Each row of a before or after table is a point. The points were changed in one or more steps. Then noise was added and the rows were shuffled. The steps act on columns, c1 being the first. Write out the steps. A step turns or swaps two columns, mirrors them in a line or flattens them onto one, adds a multiple of one to another, or multiplies or shifts one. Angles are multiples of 10 degrees, from the lower column toward the higher: turns from -170 to 170, lines from 10 to 170 but not 90. Use the fewest steps. Two steps may share a column if one is a turn and the other turns, adds or multiplies; they go together, in the order done. Otherwise the lowest column goes first.

Before, 13 rows:
[[-19 -24]
 [ 28  35]
 [ -5 -19]
 [ 16  24]
 [-15   4]
 [ 22  24]
 [-17  -5]
 [ 46 -27]
 [-37 -27]
 [-19   5]
 [ 70 -37]
 [ -1  23]
 [ -6  18]]
After, 13 rows:
[[ 11  79]
 [  1 -15]
 [ 39 -25]
 [ 11 -15]
 [  9  52]
 [ 31 -10]
 [-29  12]
 [-43  14]
 [-20  -9]
 [-29   7]
 [ 19   1]
 [  1 -19]
 [-15 -12]]
Steps: turn c1 and c2 by 110 degrees

Before:
[[  7   4 -20]
 [ 25 -21  42]
 [  0  34  22]
 [-18   0 -18]
 [  2 -28  38]
 [ 42 -39  37]
 [ 44 -38 -21]
 [ -7  -9  -1]
 [-12  32  30]
 [ 20   0   3]
 [ 24 -48  -7]
 [ 23 -33 -44]]
After, 12 rows:
[[-15   7  -7]
 [ 13 -20   4]
 [-17  54 -38]
 [-15  49  -9]
 [ 14  45  -6]
 [  3  10 -48]
 [  1 -28 -54]
 [ -7  18  45]
 [ 10  -5  -6]
 [ -6 -27  -6]
 [-18   3 -59]
 [-17   8  30]]
Steps: turn c1 and c2 by 150 degrees; turn c2 and c3 by -70 degrees

Before, 13 rows:
[[-16   6  23 -29]
 [ 13 -11  16 -13]
 [-42   3  35 -29]
 [ 42 -13 -22 -11]
 [-17   3  -8 -33]
 [ 12  25  -5  -4]
 [ -3 -17  33 -23]
 [ -2 -47 -43  28]
 [ 17 -23 -27  33]
 [-27   1 -32  48]
 [ 27 -26   4 -13]
 [ 31 -27 -28  16]
 [ 33 -33  -2  10]]
After, 13 rows:
[[ 16 -14  -5 -21]
 [ -4 -16  43  25]
 [ -3  42 -55  34]
 [ 23  40 -36  10]
 [-54 -31  46   6]
 [ 40  24 -36  21]
 [ 43  20  -2  29]
 [-35  45 -42 -16]
 [ 18  -9  20  15]
 [ 35  -3   5  29]
 [ 54  -6 -28  17]
 [-19 -29  29   5]
 [-23 -32 -10   8]]
Steps: multiply c1 by 1.3; turn c2 and c4 by -110 degrees; multiply c3 by 1.3

Before:
[[-65 -32 -18 -29  10  21]
 [ 18  12 -16 -36  44 -15]
 [ 22   1  -4  18  19 -22]
 [-28 -17  26   6  61  15]
 [-36 -10   3 -16  26  46]
 [ -7  22   3 -59  11 -33]
 [-47 -10   3  -7  13  35]
 [-41  16 -21 -12   1 -16]
 [ 26   3  19 -25 -36 -37]
 [-27  11  54  25  26  10]
 [-29  -9 -19 -21   7 -15]]
After (11 x 6):
[[ 31  21  10  11 -59  -8]
 [ 15  12 -14  45 -36  17]
 [-10  11  58  25  25 -27]
 [-21 -33 -28  10 -30 -65]
 [ 17  16 -16   1 -13 -41]
 [ 22   1  -3  19  18  23]
 [ 37   2  20 -36 -27  26]
 [-35 -10   0  12  -5 -47]
 [-46 -11   0  25 -16 -37]
 [-15 -17  21  61   6 -26]
 [ 15  -9 -21   6 -22 -29]]
Steps: turn c1 and c6 by 90 degrees; add 0.3 times c2 to c3; swap c4 and c5

Before (9 x 8):
[[ 34  19  42  -8   1 -40 -41  -5]
 [ 53   1   0 -42 -31  35 -42  20]
 [-30  -4   9 -21  14  17  35  59]
 [ -8  -2   9   7   8 -43 -45  -2]
 [ -3 -12   0 -32 -16  -1  29   2]
 [ 49  14  -4  25 -47  22 -10  22]
 [ 49 -16  34 -18 -12 -44 -36  29]
 [ 27 -30  21  21 -12  18  23  -7]
 [  6   0   2 -15  43 -37   7  36]]
After:
[[-28   5  31   1  13 -27  25  52]
 [ 51 -19  57  45   2  13 -25   0]
 [ 35  15  43  35 -13  18 -29 -30]
 [  6  27  20  37  32  12   6  29]
 [ 25 -31  22 -28   9   4  17 -21]
 [ -5 -21   1  22  -6 -23  21   2]
 [ 54 -18  25   1 -24 -56 -29   9]
 [ -8   5   4  28   6  31 -32  -6]
 [ 46 -20  21 -32 -43   6  -7  13]]
Steps: add 0.3 times c1 to c3; turn c3 and c8 by -30 degrees; turn c2 and c5 by -40 degrees; turn c4 and c6 by 130 degrees; multiply c7 by 0.7

Before, 9 rows:
[[-34 -63 -24  62 -23   2 -25  -5  22]
 [-14 -41  -6  54 -42 -15   2  12  -7]
 [ 20 -11  13  30 -43  -9 -31 -45  39]
 [  5 -39  12  57   8   8   6   7  -5]
 [  9 -22  17  -7 -13 -24   9 -42 -22]
 [-19  23  -3   1  -5 -45  -9  24 -15]
 [ 55  14 -22   6 -28  -3   1 -50   6]
 [-20  -8  12  56  -7  23 -10   1 -25]
 [-34  30  19  -2   9 -21  45  15 -24]]
After (9 x 9):
[[ 20 -32   0   6  -3 -48   1  14  13]
 [-15  45  45  38  18  -8  18   6  45]
 [ 13   3  10  27 -16  24  49 -10 -40]
 [ 44  28  17  45  10   3  49 -60  23]
 [-34  41  18   3  53  -2   8  33   9]
 [-14  47  15 -11  -7 -24  -5  -7  -4]
 [ 22   1  38  13  10 -15  53 -43   4]
 [ 19 -24   1 -41 -36 -20  17  23 -10]
 [ -8   4   0  12  -8   7  56 -40 -13]]
Steps: turn c3 and c5 by 70 degrees; turn c1 and c5 by 150 degrees; turn c2 and c8 by 110 degrees; turn c4 and c7 by 70 degrees; add -0.7 times c6 to c9
